Every row gives one point. To make a cloud, some directions were put in groups of two or more. Within a group, all points are equally far from the middle, so they leave a hole (a ring in 2 directions, a hollow ball in 3). The other directions are filled evenly. Then the cloud was stretched, turned, moved and blurred a little. How many holes are there, and how many directions does each take, smallest first?

Cloud (20 x 3):
[[ 17 -54  26]
 [ 51  12  -8]
 [-26   6  39]
 [-27 -36 -45]
 [-13  12  16]
 [ 11  -4 -41]
 [ -1  89 -23]
 [-75 -14 -20]
 [-47 -17  61]
 [  3   7 -41]
 [ 43 -16  23]
 [  0 -49  41]
 [ 20  48 -23]
 [-25 -58 -17]
 [ 14 -22 -40]
 [ -5  37 -29]
 [-58 -59  61]
 [-16 -18 -34]
 [ 23  -3 -59]
 [-70 -16 -22]]
Holes: 0

Cloud (29 x 4):
[[ -9 -30 -17 -55]
 [ 14  13 -23 -36]
 [ -5 -33  26 -40]
 [ 23 -51 -50  15]
 [-12  22 -25 -11]
 [-50 -37 -10 -60]
 [-33  52 -20 -60]
 [-26 -30 -13 -66]
 [-18  57 -15 -21]
 [-44  33  -4 -55]
 [  0 -38  54   8]
 [ 31  26  -8  -3]
 [  9   6  16  43]
 [ 11 -61   0 -65]
 [  8  14 -77   3]
 [-44 -85  19 -22]
 [ -4   2 -85  -8]
 [ 17  42  40 -50]
 [ 42  26 -51  22]
 [-77 -25  -3 -17]
 [ -2  -6 -40 -48]
 [-30  29 -15 -24]
 [-24  62  36 -66]
 [  2  66  -8 -17]
 [-28 -65   2  23]
 [ 24  43  19 -29]
 [-30  25  -7 -58]
 [-36 -62   4  -8]
 [-12 -10 -63 -14]]
Holes: 0

Cloud (54 x 6):
[[-19   6  49  44 -19  55]
 [ -7  39  10 -30 -62  67]
 [ 44  28  54  37  11 -26]
 [ 14  25  44 -33  56  34]
 [-47 -33 -43 -25 -42  45]
 [ -5  22 -72  11 -32 -10]
 [ 60 -33  -1 -34  31  23]
 [  8  46  35  20  43  48]
 [ 37 -29  39 -28  32  27]
 [-43 -33  42  24  -2  15]
 [ -7 -53 -18 -64 -35   5]
 [ 27 -32  -3  35 -76   2]
 [ 57 -27  -6  24 -45 -24]
 [ 24 -36 -33 -48 -56   2]
 [-48   1  51   6  22 -12]
 [-60 -26 -29  -4 -23  57]
 [ 13  64  49  23  33   7]
 [ -2  35  75  26  -6  20]
 [ 15  47 -62 -22   6 -16]
 [ 79  26 -22  -7 -32   8]
 [  5  16 -38  72 -39  -1]
 [-20 -45   0  43 -27 -34]
 [  2  -7 -11  -6  69 -22]
 [  3  64 -25 -56 -38  32]
 [-42 -53  -9  -2 -63  -2]
 [-14  18   8  50 -13 -52]
 [ -7 -28  41 -40  38 -19]
 [ 57  40  -5 -33  18 -45]
 [-60  -2  18 -71  -3 -24]
 [-41 -22 -14  37  33  -3]
 [ 14  72  39 -22 -45  22]
 [  7   1  66 -18  16  43]
 [-13  50  47 -39  38 -31]
 [-63  15 -34 -43  31  21]
 [ 28  65  43  37  23   4]
 [ 18  -4   7  29  54 -34]
 [-27  -5  49 -24  31 -37]
 [-41   4 -12  44  42   7]
 [ 10  36  65   7 -21 -37]
 [ 55 -36 -22  17 -20 -30]
 [ 47  -3  38  66   3   4]
 [ 37  50   0 -74  43  18]
 [ -3 -33  -3 -57 -69  -8]
 [ 10 -69  16  -8 -25  17]
 [-28  44 -14   5  42  56]
 [-20  72  26  -1  22  49]
 [-64  41 -40  20  -7   1]
 [ 42 -15  29 -52  -2 -49]
 [ 35  28 -16  41 -49  63]
 [-29  35 -58 -44 -16 -23]
 [ 52  41  38  45 -39  18]
 [ 11  42  34  34 -41 -39]
 [-12 -52 -27  11 -34  55]
 [ 15  50 -21 -42  47 -37]]
Holes: 1 (6)

Cloud (54 x 6):
[[-24  34 -13 -17 -58   5]
 [  7  17 -63  -2  76   9]
 [ 52 -12 -41 -43 -44 -16]
 [ 58  10 -58  60 -67   6]
 [-23 -41 -13  40 -11  38]
 [ -5  12  18 -36 -27  22]
 [  8  12  20  59 -48  87]
 [ -5 -24 -62  62 -24 -30]
 [-37   1  20  51 -36  18]
 [ 19   2  25  50 -44  66]
 [ 56  20 -72 -15 -24  45]
 [ 85  19   4  69 -41  -5]
 [ 33  12 -89  -1  54  21]
 [ 23  -2 -13  81 -52   9]
 [  4 -20  20   2 -49 -42]
 [ 23  54 -12   8  -8 -37]
 [-14   2 -31 -34 -60  10]
 [-34 -57   6  29 -81 -15]
 [ 48  11 -39   0   8 -25]
 [ 31   8 -38  24   0  74]
 [ 12 -21   0  16 -93 -15]
 [ 22  54 -22  -5 -28 -33]
 [ 59   9 -52  72 -67  27]
 [  4  36 -20  22 -45  40]
 [-50 -15 -13  40 -35  29]
 [-28 -18  -8  -3 -30  25]
 [ 51  -5 -32  -8 -45 -18]
 [-56  -3  -5 -40 -25 -19]
 [  2  21   3 -47  31   0]
 [-39 -34  20  42  16  15]
 [ 24  36  -8  -3   4  52]
 [-14 -18 -28   1 -34  22]
 [ 35  -8   5  68  -3 -31]
 [-26  19 -59 -28  -7  80]
 [ 50  -2  25  26 -53  -2]
 [ -4 -16 -35 -39  33 -42]
 [  5   3   5  52   3  85]
 [ 38 -25 -36 -24 -51 -50]
 [-18 -18  31  63  51  47]
 [-28  14 -53  -4  91  -9]
 [ -3 -11   0 -10   4  67]
 [ 44 -17  38  22 -40 -69]
 [ 39 -23 -25  50 -81  -6]
 [ 15   1  21  10 -43   2]
 [ 28  13 -29 -55 -16 -54]
 [-13  21   9 -57 -37  -8]
 [-55  13 -69   9  -9  41]
 [ 32 -29 -17 -26  25 -61]
 [ 24 -38 -40  24 -35  -7]
 [-14  11 -26 -36  -7  49]
 [ 58  24  -3  55 -49  -8]
 [-29 -43  -6   8 -87   6]
 [  5 -32   8  20 -51 -43]
 [ 43 -38 -14  -7  17  13]]
Holes: 0

Cloud (89 x 8):
[[ 43   7 -26   9  -5 -18  -7  45]
 [-21  35   6  31   2   6  -9 -58]
 [-34 -48 -31  61  47  -6  -7 -13]
 [-56 -41  61  46 -24  39  -3  -4]
 [-23  40  50 -26 -12 -24 -13  50]
 [-27  -7  24  58  15   1 -18  51]
 [-18  -9   6 -48  21  53  -6  53]
 [ 22  13  38  31  56  22 -27  10]
 [ 15 -21  24  36  66  35  -7  22]
 [-26   2  -4  45  -1  57  50  17]
 [-69 -51 -47 -27 -30  37 -59   6]
 [ -6 -24 -38  29   0  26 -43  62]
 [ 19 -31  22  20 -19 -11  14  52]
 [-17 -21 -52 -28   6  20  13 -12]
 [-12 -71 -63 -16  35  17  -4  34]
 [ 24 -18 -28  25  31  34 -37  44]
 [  8 -38   7  18  11  41 -35  11]
 [ 19 -33 -68 -17  13  27   3  17]
 [ 53  26  16  46  65 -21   5  -4]
 [-58  -1  10 -39 -11  57   6  36]
 [-26 -29 -57  32 -52  22   1  29]
 [-47 -28  25 -29 -35  24  -5  48]
 [ -2  -2 -73  -2 -42  23 -17  -4]
 [-49   9  26  32 -46  75  17 -12]
 [  6 -46 -35  48  48  38  -3  12]
 [ 47 -11  24 -11  21  45 -12  37]
 [ 16  20  95  19  64  -3  28  39]
 [  6 -46 -37   2  27  82 -24  57]
 [ 14  12  40  23  78  12 -17  16]
 [-47 -27 -32   5  12 -11   3 -43]
 [-62 -28  27  24  36   3  10  69]
 [  3  -8 -34  42 -28   7   2  27]
 [ 16  26  14  29  23  52  44 -22]
 [  7  27  16  14 -36  74  30 -18]
 [-32  17  92  46  -5 -66 -31 -17]
 [ 16  39 -28  44 -17  15   2   8]
 [-45   5  14  48 -54   3 -46 -66]
 [ 16   9  13 -25 -28  -4  51  20]
 [ 36 -20  45  49  66 -28  18 -29]
 [  3  -6  28  30  51 -86  -1 -13]
 [-14  16  32  -2  55 -11 -34   7]
 [ 19 -38  12  -9  57 -48  11  -5]
 [-14  45  68  28 -34  44   9   5]
 [ 10  -2  -1  54   4   2  10  46]
 [-24 -17 -28  23 -25  33 -54  54]
 [-53  11  -5  37 -86  49   0  -7]
 [ -5  53   1  37 -59  19   0 -14]
 [-20  41   2 -19 -60 -39  -8 -20]
 [  7 -44  23 -16 -13   1 -38  -6]
 [ 41  36  23  19 -36  26  48  12]
 [-27  32 -12   7   2 -36  -1 -28]
 [  6  34 -23 -20 -42 -34  -6 -12]
 [-30  19  31 -42 -41  27  21   3]
 [-30  39 -40 -18 -81  41 -31  25]
 [-20 -11 -69 -19 -44  90 -14 -11]
 [-11 -37 -64 -22 -22  49  10  -9]
 [ 29 -36   5   1   5  31  32  63]
 [ 15 -44 -12 -17  17  52 -20  45]
 [ 42 -21  -3 -28  59 -11  22  27]
 [-21 -42 -25  -1  77  30  34  45]
 [-22  35 -15 -30  -9  -2 -17 -31]
 [-73 -35  26 -13 -17  -1  -8  54]
 [-41 -22  64  30  25 -61   4  35]
 [  6 -12  26 -12  30 -19  57  32]
 [ 54 -25  24  26  45  16  -4  14]
 [-47  16  13  46 -20  27 -42  28]
 [ -6 -16  20  41  64 -56 -13   4]
 [ -2   5 -46   0 -40  84  39  46]
 [-44   9   0 -18   3  27   3 -38]
 [-37  32 -50  25  25  12  -1   4]
 [ 59   3  -5 -16  -5  33  39  -2]
 [-65  47  -2  41 -38  30 -17  -6]
 [-47  -4 -19 -38 -37  57  27   7]
 [-21  31  -5  33  15 -30   1 -32]
 [-52  32  31  15 -37 -49  10 -32]
 [-30  19 -49 -40 -49  90  28  48]
 [ -8 -26 -58  17 -42  -8 -13   8]
 [ -5 -25  81  43  51 -26  38  21]
 [-17 -28  36  66 -14  -9  44  -9]
 [ 11   6 -32 -30  19   3  16 -12]
 [-33  32  49  35 -23 -61  28 -37]
 [  7 -49   6  41  13  44  36  39]
 [ -6 -15 -79 -40  14  80  31  40]
 [-17  24  45  16  10  17  29 -57]
 [-19  21 -38  44 -51  28  -2  -1]
 [-54  -5  15 -16 -30 -33 -39 -56]
 [-50  15  53  50 -29  -5 -30   4]
 [ 64  -7 -18  17  21  -2  -4   3]
 [-27 -10 -23  -8 -41 -51 -13 -43]]
Holes: 3 (2, 2, 2)
